Each point is reached from the start by the listed moves, each made once or not at all, plus a little noise. Say if it took an odd or an even number of moves. Then give how often each move was made.
In the rows, zero is written as 128.

Moves:
(1): [199 114 131 151 131]
(2): [133 164 131 117 101]
Start: [111 143 138  70 157]
Points:
[181 131 141  94 161] => odd (1, 0)
[111 142 139  72 157] => even (0, 0)
[187 163 142  81 133] => even (1, 1)

Moves:
(1): [151 161 148 147 121 161]
(2): [129 161 102 111  93 160]
(3): [ 95 126 144  88 132 129]
(4): [124 142 115 155 136 122]
Start: [130 136 122 107 130 136]
Points:
[ 99 135 139  66 135 135] => odd (0, 0, 1, 0)
[122 199 133  70  92 204] => odd (1, 1, 1, 0)
[129 170  99  93  97 165] => odd (0, 1, 0, 0)
[155 203 118 110  88 201] => even (1, 1, 0, 0)

Moves:
(1): [154 107 126 119 134 148 143 122 100 132 127]
(2): [156 171 116 100 140 128 148 115  93  83 101]
(3): [166 122 152 134 119 119 111 103 133 118 127]
(4): [145 116  93 155 139 104 153 138 131 106 129]
(5): [145 121 141 112 148 116 145 117 132 113 147]
(6): [108 116 141 154 112 150 127 134 122 122 151]
(7): [123 123 139 132 121 113 154 118 120 125 113]
(8): [138 127 144 119 114 123 130 170 143 131 130]
Start: [143 138 129 159 118 103 109 154 102 123  80]
Points:
[210 146 145 183  97  73 163 163  76  39  64] => even (0, 1, 1, 1, 0, 1, 1, 1)
[182 170 142 118 143  76 174 121  62  59  56] => odd (0, 1, 0, 0, 1, 0, 1, 0)
[204  93 177 166 118 123 122 119  76  95 121] => even (1, 0, 1, 0, 1, 1, 0, 0)
[209 177 138 136 122  93 112 116  72  67  52] => even (0, 1, 1, 0, 0, 0, 0, 0)
[152 169 130 156 114 124 128 147  62  71  74] => even (0, 1, 0, 0, 0, 1, 0, 0)
[166 119 121 182 109  58 163 195 110  99  69] => odd (0, 0, 0, 1, 0, 0, 1, 1)

Moves:
(1): [180 145 155 131 139 134 121 104 139 159 140 131  90]
(2): [119 151  83 104 128 124 115 136 135 104 137 130 129]
(3): [103 117 182  77 149 196 153 145 129 127 135 121 108]
(4): [127 142 138 141 102 140 134 122 144 119 146 109 145]
(5): [ 90 120 126 187 165 120 172  96 109 131 171 151 160]
(6): [147 146 125 135 133 156 135 114 115 142 123 155 139]
(7): [133 124 119 137 124 104 158 134 128 155 120 102 129]
(8): [138 117 126 128 151 143 133 141 105 106 132 118 134]
(9): [127 126 107 130 124 162 138 127 184  94 107 157 110]
(10): [111 122 123 135 178 111 104 209 150 171 100 135 155]
(11): [123  91 113 121 102 149 119 129 100 140 152  92 124]
Start: [132 193 120  97  98 115 121 146 150 137 136 147 137]
Points:
[191 161 129  93 106 158 108 137 109 158 175 103 101] => odd (1, 0, 0, 0, 0, 0, 0, 1, 0, 0, 1)
[142 193 135 108 138 229 208 114 102 169 240 105 143] => odd (1, 1, 1, 1, 1, 1, 1, 1, 0, 0, 1)
[ 55 153 107 104 172 181 185 233 127 166 201  81 198] => even (0, 1, 1, 1, 1, 0, 1, 1, 0, 1, 1)
[118 170 149  47 138 234 161 174 185  79 123 160 105] => odd (0, 0, 1, 0, 0, 0, 0, 1, 1, 0, 0)

Moves:
(1): [152 134 129 118 137 133 125 126 123 120 108 171 111 145 149]
(2): [149 137 116 121 130 108 126 117 125 133 126 114 119 132 105]
(3): [104 137 149 140 122 135 136 141  90 148 112 141 142 126 127]
(4): [ 95 142 108 141 110 104 146 115 136 127 119 141 151 139 120]
(5): [108 117 130 126 152 112 123 119 141 128 150 153 136 137 118]
(6): [121 121 119 125 138 138 117 132 125 132 112 128 141 129 136]
(7): [135 133 127 122 109 134 120 148 133 142 145 137 126 146 123]
(8): [ 98 122 121 113 135 108 119 157 117 120 103 143 121 128 125]
(9): [129 123 103 135 105 128 112 110 123 143 104 156 122  90 121]
(10): [118 133 126 106 135  89 128 137 121 149 123 121 105 137 145]
(11): [112 124 117 152 139 134 127 119 135 140 141 136 110 133 118]
(12): [119 100  99 115  94 121 130  68 110 142 125 151 108 141 133]
(13): [133 137 126 125 146 140 114 147 113 105 136 146 132 122 155]
(14): [ 98 145 144 120 114 128  91 109 139 134 126 155 110 152 142]
Start: [151 132 135 126 171 129 141 123  95 113 139 130  93 114 148]
Points:
[157 142  90 113 217  77 100 100  80 134 130 232  31 111 161] => odd (1, 1, 0, 0, 1, 0, 0, 0, 1, 1, 1, 0, 1, 0)
[113 110  78  95 121 102  64  27  97 167 131 226  58 144 130] => odd (0, 1, 0, 0, 1, 1, 1, 0, 1, 0, 0, 1, 0, 1)
[117  97  48  71 140  53 107  74  49 162  63 175  41 102 143] => even (0, 1, 0, 0, 0, 1, 0, 1, 1, 1, 0, 1, 0, 0)
[101 141  74 137 135  98 127 129  92 138  87 249  67 129 134] => even (1, 0, 0, 1, 0, 0, 1, 1, 1, 0, 1, 0, 0, 0)

Moves:
(1): [163  99 152 106 155 129 117 113 114 134 106 148 136 115 129 151 125 132
 155 129 126]
(2): [148 150 126 139 131 136 137 128 139 138 135 159 130 125 133 125 117 106
 137 129 132]
(3): [128 142 152 136 116 126 120 135 141 119 128 119 129 125 104 129 109 123
 115 120 109]
(4): [139 109 135 143 159 109 151 123 134 140 151 100 129 115 112 134 130 127
 108 135 118]
(5): [ 98 134 134 118 183 112 112 109 132 145 124 164 152 113 146 129 116 101
 140 119 114]
(6): [118  95 146 164 114 173 124 109 141 111 126 132 125 128 126 155 114 123
 120 124 135]
(7): [123 139 175 132 143 145 181 126 121 115  87 122 118 127 156 131 127 165
 112  95 128]
(8): [115 128 129 138 129 144  84 165 110 163 142  88  94 124 162 116 100 120
 122 134 121]
(9): [124 125 112 134 127 106 137 130 157 125 112 146 107  70 119 124 113 145
 160 120 133]
(10): [ 98 133 142 137 121 122 142 130 131 154 124 112 136 139 123 115 115 144
 134 141 130]
(11): [135 123 124  82 152 158 135 159 139 134 158 133 120 149 135 171 115 139
 125 137 137]
(12): [104 112 160 141 112  86 130 164 114 152 121 146 102 126 120 160 118  88
  93 119 140]
(13): [134 111 125 130 137 118 142 147 123 115 127 137 149 134 139 110 119 141
 121 158 113]
(14): [141 144  97 137 143 104 123 129 141 135 106 134 114 152 138 135 115 139
 109 119 125]
(15): [119 133 142 123 114 113 106 122 146 155 140 112 196 118 151 134 137 127
 119 119 120]
(16): [129 129 108 153 121 128 145 127 121 115 109 114 145 129 123 153 133 121
 141 122 107]
(17): [138 136 106 108 141 141 111 148 148 131 101 139 138 135 116 133 179 114
 113 159 127]
(18): [110 142 114 164 145 142 112 130  98 108 137 179 139 111 117 147 145 159
 135 141 156]
(19): [123 111 132 141 117 138 118 145 139 141 144 133 122 139 107 119 142 130
 134 108 112]
(20): [124 142 145 138 124 109 110 137 137 118 151 121 115 141 148 126 132 132
 147 160 139]
Start: [137 150 145 136 109 115 135 123 108  98 135 113 123 107 113 149 126 123
 121 102 157]
Points:
[ 82 160 158 161 216  77  30 249 140 216 183 145 154 107 113 244 123  84
  20 107 125] => odd (0, 0, 1, 1, 1, 0, 0, 1, 0, 0, 1, 1, 0, 1, 1, 0, 1, 1, 1, 0)
[ 73 136 127 247 194  60  82 194  72 162 147 143 101  90 110 220  97  80
  77  75 121] => even (0, 0, 0, 1, 1, 0, 0, 1, 0, 0, 0, 1, 0, 1, 0, 1, 0, 1, 1, 0)
[165 107 186 110 148 180 125 154 166 155 126 159 236 119 141 222 120 128
 119 178 156] => even (1, 1, 0, 0, 0, 1, 0, 0, 0, 1, 1, 0, 1, 0, 1, 0, 1, 0, 0, 0)

Moves:
(1): [135 139 135 120 135 127 122 154 117 131 135 124 124 128 131 124 131 137
 119 116 130 102 116 120]
(2): [117 148 127 119 130 136 120 131 126 119 123 128 129 140 123 139 139 133
 128 121 134 126 136 125]
(3): [115 132 143 143 120 115 126 115 114 135 127 128 127 135 116 125 114 137
 133 142 123 120 119 147]
(4): [133 141 131 140 127 132 131 128 143 137 138 132 132 135 132 143 138 117
 139 129 126 121 132 118]
(5): [134 136 118 147 144 117 126 123 138 119 124 120 130 124 128 134 109 122
 114 122 144 119 117 140]
(6): [135 127 134 124 131 156 129 119 129 125 127 122 127 128 120 137 130 135
 152 131 132 120 127 135]
(7): [118 124 124 110 131 131 147 142 130 121 137 129 120 145 134 117 125 126
 131 141 125 129 139 143]
(8): [113 116 131 138 124 125 122 150 116 128 127 135 138 136 130 134 133 148
 141 119 135 126 129 125]
(9): [137 142 143 112 135 117 134 147 150 131 102 139 152 123 129 124 117 120
 125 105 122 137 136 121]
(10): [133 128 123 119 126 146 120 115 138 151 116 129 147 151 116 123 120 117
 117 139 121 137 112 131]
(11): [120 130 143 114 128 134 131 135 140 123 147 128 138 128 123 116 139 130
 124 114 139 127 118 130]
(12): [136 119 131 112 120 112 141 115 125 149 112 150 125 126 116 142 115 114
 108 130 144 122 143 128]
(13): [124 134 121 121 122 123 137 131 119 120 122 142 144 124 133 127 135 128
 124 134 121 131 122 132]
(14): [135 121 141 136 133 143 131 128 138 100 136 129 120 133 140 142 123 114
 129 121 126 118 108 113]
(15): [117 130 124 120 132 134 118 132 119 139 122 132 127 117 141 142 130 116
 124 130 116 139 139 143]
(16): [160 142 150 120 137 126 144 115 143 139 127 114 148 143 111 154 142 130
 115 115 121 138 138 133]
(17): [125 103 132 146 131 120 136 125 141 130 113 135 106 134 121 126 159 108
 136 131 118 125 125 122]
(18): [135 119 131 136 130 123 130 114 133 141 118 142 124 135 136 121 138 157
 118 126 122 118 136 125]
(19): [136 135 121 119 138 124 110 112 125 114 134 133 130 139 156 129 138  99
 167 131 121 135 126 142]
(20): [127 125 135 129 131 120 111 128 131 125 123 125 143 126 130 132 128 141
 128 154 134 120 135 130]
(21): [129 118 140 129 105 140 142 119 129 134 122 114 144 144 134 107 141 128
 124 120 134 117 133 126]
(22): [146 138 130 141 124 142 100 132 125 130 130 142 136 140 132 125 128 132
 128 141 147 149 127 146]
(23): [142 120 118 142 124 140 110 124 119 113 143 125 136 137 113 118 125 128
 133 131 126 113 131 138]
(24): [139 125 126 127  99 119 127 128 146 116 125 122 113 130 128 129 119 127
 122 125 123 117 117 136]
Start: [134 112 148 108 120 138 124 133 123 106 123 139 112 120 142 142 156 120
 112 104 120 129 101 135]
Points:
[148 108 167  92 114 123 118 138 113 150  62 191 150 141 105 142 150  74
  81 112  87 105  92 164] => odd (1, 0, 1, 0, 0, 0, 0, 0, 1, 1, 0, 1, 1, 0, 1, 0, 1, 0, 0, 0, 0, 0, 1, 0)
[208 110 182 114 108 165 110  86 129 107 118 170 195 188 137 149 192 134
 124  81 168 108 111 202] => even (0, 0, 0, 0, 1, 1, 0, 1, 0, 0, 1, 1, 1, 0, 0, 1, 0, 1, 1, 0, 1, 1, 1, 0)
[176 103 206  58  79 154 141  97 164 133 105 119 152 138 119 175 175 114
  85  98 139 108 129 171] => even (0, 0, 0, 0, 0, 1, 0, 0, 0, 0, 1, 1, 0, 0, 1, 1, 0, 0, 0, 1, 1, 0, 0, 1)
[165 149 194 131 150 168 156  97 164  94 128 129 117 188 129 202 160 140
 120  99 118  86 100 164] => odd (0, 1, 1, 1, 1, 1, 1, 0, 0, 0, 0, 0, 0, 1, 0, 1, 0, 1, 0, 0, 0, 0, 0, 0)
[169 173 210  96 146 131 138 109 160 107  72 163 179 140 127 249 137  89
  94 101 128 105 119 164] => even (0, 1, 1, 1, 1, 1, 0, 0, 1, 0, 0, 1, 1, 1, 1, 1, 0, 0, 0, 1, 0, 0, 0, 0)
[184 125 174  72 131 158 115 164 151  94 126 203 146 169 147 134 199  58
 165 101 135 102 109 174] => even (1, 0, 0, 1, 0, 1, 1, 0, 1, 0, 1, 1, 1, 0, 0, 0, 1, 0, 1, 0, 0, 1, 1, 0)
[165 124 197 169 124 113  97 144 146 125  85 174 149 186 179 125 194 113
 152  80 132  88  91 162] => odd (1, 0, 1, 1, 1, 0, 0, 1, 1, 0, 0, 0, 0, 0, 0, 0, 1, 1, 1, 0, 1, 1, 0, 0)
[127 103 196 148 112 159  75 136  98  97 105 173 109 197 196 149 219 121
 154  95 117  94  85 164] => odd (1, 1, 1, 0, 0, 0, 0, 1, 0, 0, 0, 0, 0, 1, 1, 0, 1, 1, 1, 0, 1, 1, 0, 0)
[154  96 181 120 132 163 122 183 142 126  72 167 135 168 169 126 186 141
 116  80 136  98 117 175] => odd (1, 0, 0, 0, 1, 1, 1, 1, 1, 0, 0, 0, 0, 0, 1, 0, 1, 1, 0, 0, 1, 1, 0, 0)

Moves:
(1): [112 163 133 134 108 137 141 138 125 120 117 124 139 136 148 116 120 119
 157 140 131 122 111 125]
(2): [156 132 133 124 140 126 107 121 148 129 128 150 122 139 109 138 111 150
 100 141 120 125 171 154]
(3): [163 125 150 155 153  79 121 131 157 118  98 144 118 178 102 103 138 127
 127 125 136 132 136 123]
(4): [145 130 134 124 127 141 126 114 138 143 124 118 143 120 143 117 153 150
 120 130 121 147 119 126]
(5): [154 134 166 137 125 134 120 125 100 130 149 151  96 136 158 137 124 156
 118 138 119 112 117 137]
(6): [122 129 134 139 141 141 126 109 125 121 138 133 133 130 126 125 140 131
 117 130 138 122 137 137]
(7): [134 104  94 136 119 104 103 160 126 148 144 122 138 146 128 128 151 136
 157 142 156 130 120 140]
(8): [126 126 108 121 131 120 115 102 115 132 118  99 122 116 121 129 121 121
 127 120 128 136 123 115]
(9): [143 150 144 121 152 112 143 153 127 131 152 112 120 108 141 106 147 125
 138 112 112  96 147 124]
(10): [110 133 118 132 139 147 107 146 133 131 121 161  90 131 128 124 100 130
 120 111 123 148 142 127]
(11): [123 137 128 128 137 143 140 138 138 151 102 135 134 126 127 144 113 131
 134 123 145 135 114 141]
(12): [117 124 144 127 143  90 102 126 122 133 169 128 132 116 130 137 147 101
 152 127 105 156 102 177]
(13): [130 124 114 105 150 124 128 121 112 120 124 115 125 129 112 104 137 129
 127 132 146 139 144 125]
(14): [160 107 115 152 150 109 139 134 116 130 105 163 161 168 158 114 114  98
 129 173 129 134 108 129]
(15): [153 144 109  98 150 107 117  86 127 121 128 148 128 115 141 109 131 150
 163 101 109  97 132 106]
(16): [143 119 114 128 100 153 137 121 115 137 138 122 125 121 125 108 122 135
 130 110 131 131 141 151]
(17): [149 131 107 112 137 135 148 120 157 109 135 140 110 136 134 155 141  88
 134 122 120 129 152 114]
(18): [137 129 155 142 117 124 159 156 140 111 160 113 163 155 150 120 128 151
 124 105 128 148 127 127]
(19): [107  97 106 148 108 108 154 144 143 126 116 135 138 137 142 125 111 130
 109 110 148 152 126 126]
(20): [139 134 112 130 149 153 133 111 131 116 115 140 100 131 120 131 129 148
 144 143 111 109 111 151]
(21): [133 126 117 124 137 105 114 130 146 140 136 127 129 122 124 114  98  98
 145 146 131 130 114 117]
(22): [125 126 146 141 149 138 152 138 117 137 135 104 124  90 125 110 134 112
 171 119 141 146 143  94]
(23): [106 107 131 115 133 148 164 118 120 142 140  96 108 125 122 121 133 142
 142  91 108 135 146 108]
(24): [125 131 153 134 125 158 136 131 128 119 116 124 138 129 143 120 112 118
 160 134 124 121 118 144]
Start: [115 118 132 155 133  98 104 121 118 153 146 121 118 154 127 137  97 130
 111 124 122 102 123 159]
Points:
[214  51  21 131 181  33 160  73 183 150 157  76 100 221 125  37 126 171
 199  40 134 153 150 125] => odd (0, 0, 1, 1, 0, 0, 1, 1, 0, 0, 0, 0, 1, 0, 1, 1, 1, 1, 1, 1, 1, 0, 1, 0)
[184 102 114 196 166  38 145 169 168 170 231 108  39 221 194  59 111 139
 208  52  83 164 108 199] => even (1, 0, 1, 1, 1, 0, 1, 1, 1, 1, 0, 1, 0, 0, 0, 1, 1, 1, 1, 1, 1, 0, 1, 0)
[182 104  83 163 186 131 160 161 187 151 121 133  40 228 130  42 110 167
 182  77 117 125 214 204] => even (1, 1, 1, 1, 0, 0, 1, 0, 1, 1, 0, 0, 1, 0, 0, 1, 1, 0, 1, 1, 0, 0, 1, 1)
[212 136 140 189 240  77 118  83 180 174 144 202 121 246 157  39  53 170
 194 103  67 150 114 238] => odd (1, 1, 1, 1, 0, 1, 0, 0, 0, 1, 1, 1, 0, 1, 1, 1, 0, 1, 0, 1, 1, 0, 1, 0)
[182  92  98 177 193 140 140 102 137 129 193 147  30 163 137  91  30 146
 113  90 143 165 208 170] => odd (0, 1, 0, 0, 1, 1, 0, 1, 0, 1, 0, 0, 1, 0, 0, 1, 1, 1, 1, 1, 1, 1, 0, 0)
[192 159  64 125 217 114  95  55  74 146 132 211  43 180 191 107  59 100
 209 127  83 118  83 219] => even (1, 0, 0, 0, 1, 0, 0, 1, 0, 1, 1, 1, 1, 1, 1, 1, 1, 0, 0, 1, 0, 0, 0, 0)
[157 123 128 149 247  43  76 146  74 210 211  75  57  96 132  96 117 109
 242 144 137 113  79 199] => even (0, 0, 0, 0, 1, 0, 1, 1, 1, 0, 1, 1, 1, 0, 0, 0, 0, 0, 0, 1, 1, 1, 0, 0)
[130  57 105 218 146 161 202 177  48 157 152 100  94 212 214  30  42 163
 232  99 153 173 109 167] => even (1, 0, 0, 0, 1, 0, 1, 1, 0, 1, 0, 0, 1, 1, 0, 1, 0, 1, 1, 1, 0, 1, 1, 1)
[122 127  57 157 226 127  74  90 108 185 124 140  63 116 119 113  91 164
 220  89 148 101 121 146] => even (0, 0, 0, 0, 0, 1, 1, 1, 0, 1, 1, 0, 0, 0, 1, 0, 0, 0, 0, 1, 0, 1, 0, 0)

Moves:
(1): [137 120 138 139 141  95 121 128 129 131 134 129 136 124 144 126 117 141
 157 159 124 122 128 140 131]
(2): [139 136 136 119 125 133 136 103 137 133 134 124 142 129 144 120 115 117
 118 130 148 143 138 123 144]
(3): [126 128 121 135 116 163 126 124 151 138 115 143 100 122 136 133 119 141
 121  92 111 121 107 137 126]
(4): [125 142 133 121 121 126 142 139 158 136 123 115 129 147 110 130 122 141
 100 116 107 121 137 121 106]
(5): [112 160 118 131 119 119 116  75 133 123 138 132 122 110 117 134 145 130
 137 111 123 134 129 146  98]
(6): [109 143 136 126 117 135 136 122 129 123 136 139 130 122 137 119 142 115
 142 117 135 123 121 130 123]
(7): [125 127 142 133 106 147 108 128 134 150 158  82 100 137 102 122 133 153
 123 132 108 137 114 123 139]
(8): [127  94 106 123 128 123 154 167 127 128 141 140 123 160 144 123 138 140
  94 126 152 114 140 137 116]
(9): [119 129 143 130 117 130 129 128 120 115 127 129 141 118 123 137 123 142
 115 136 114 103 119 121 132]
(10): [136 155 117 106 140 130 115  96 114 146 150 101 137 106 115  96 141 132
 133 134 104 136 112 143 133]
(11): [126 132 123 134 118  93 133 137 146 146 126 108 120 142 151 138 113 118
 121 116 110 114 145 141 143]
(12): [121 162 133 154 125 140 123 148 122 117 127 125 144 122 126 131 120 140
 143 117 147 125 131 115 148]
(13): [123 140 116 126 135 109 154 177 165 115 134 141 152 109 102 128 133 132
 141 125 137 143 100 131 149]
(14): [ 94 126 145 164 123 100 101 159 105 176 113 166 131 133 115 142 130  95
 140 156 132 153 141 132 107]
(15): [129 109 115 117 147 100 115 144 145 134 109  96 108 133 131 133 122 123
 133 118 135 134 114 102 102]
(16): [110 101 141 117 105 145 126 117 113 120  97 132 102 121 151 145 117 163
 116 123 107 139 128 129 129]
(17): [139 119 101 130 108 133 107 162 134 112 138 133 106 112 153 106 108 116
 137 124 134 137 151  96 128]
(18): [128 133 155 163 145 118 125 117 129 137 122 108 120 118 140 117 123 138
 128 124 128 155 152 113 153]
(19): [100 139 101 138 123 134 145 120 124 129 115 127 149 157 105 105 118 124
 131 135 133 128 125 130 146]
(20): [135 138 132 123 103 122 123 124 140 132 117 136 130 130 120 115 133 149
 118 122 134 131 132 115 150]
(21): [136 112 142 135 131 126 132 146 117 125 129 118 119  99 128 124 127 133
 139 138 154 121 129 123 119]
(22): [146 145 142 136 134 115 114 126 114 129 118 123 107 127 132 131 126 105
 122 134 117 137 121 125 135]
(23): [ 97 130 137  97 138 117 113 134 115 129 143 131 129 126 100 133 119 147
 134 131 126 107 121 136 118]
(24): [141 122 105 144 125 117 137 122 101 150 142 140  93 114 128 154 122 130
 125 125 114 139 137 100 118]
Start: [117 145 126 128 149 127 115 117 118 109 136 131 131 130 131 150 163 124
 144 149 143 146 124 128 129]
Points:
[ 47 194  58 129 136  58 126 231  98 174 182 178 110 139  64 112 154  95
 135 165 128 173 121 101 101] => odd (0, 0, 0, 1, 0, 1, 0, 1, 0, 1, 0, 0, 1, 1, 0, 0, 1, 0, 1, 0, 0, 1, 1, 1)
[ 46 201 116 132 110  30 114 143 189  98 139  91 140  68 122  95 121 142
 170 111 191 155 140  74 172] => odd (0, 1, 0, 0, 1, 1, 0, 0, 1, 0, 1, 0, 1, 0, 1, 0, 1, 1, 1, 1, 1, 0, 1, 0)
[132 148 141 188 112  74 121 244 219 139 162  74  56 136 161 131 109 182
  98 125  75 144 135 102 182] => odd (1, 0, 1, 1, 0, 0, 1, 1, 1, 0, 1, 0, 1, 0, 0, 0, 1, 1, 0, 0, 0, 1, 0, 0)
[133 183  76 114 147  42 130 138 124 137 170 114  73  63 104 129 209 134
 146 117 167 177  76 104  92] => even (0, 0, 0, 0, 1, 1, 0, 1, 0, 1, 0, 0, 1, 0, 1, 0, 0, 0, 0, 1, 1, 1, 0, 1)
[131 224 107 167 122  65 120 215 161 119 164 104 120 103 171  75 160 128
 141 106 162 183 150  95 229] => even (0, 0, 0, 0, 0, 1, 0, 1, 0, 1, 1, 1, 1, 0, 0, 0, 1, 1, 0, 1, 0, 1, 0, 0)
[  7  99 173 188 144  80  84 199 105 189 142 100  83 144  99 130 139 181
 165 177 161 129 101 119 104] => even (1, 0, 1, 0, 0, 1, 1, 1, 1, 0, 0, 0, 0, 1, 1, 0, 0, 1, 1, 0, 1, 0, 1, 0)
[ 95 218 110 134 105  57  97 237 106 166 181 171 133  99  83 136 130 141
  99 160 146 172 140  61 150] => odd (0, 1, 0, 1, 0, 0, 0, 1, 1, 1, 0, 1, 1, 1, 0, 0, 1, 0, 0, 1, 0, 1, 1, 1)
[ 91 178 148 131 100  78  73 123  89 135 142  60  62  30 186 126  95 195
 154 109 137 161 163  23 176] => even (0, 1, 0, 0, 0, 1, 0, 0, 1, 1, 1, 1, 0, 0, 1, 1, 1, 1, 0, 1, 1, 0, 1, 1)
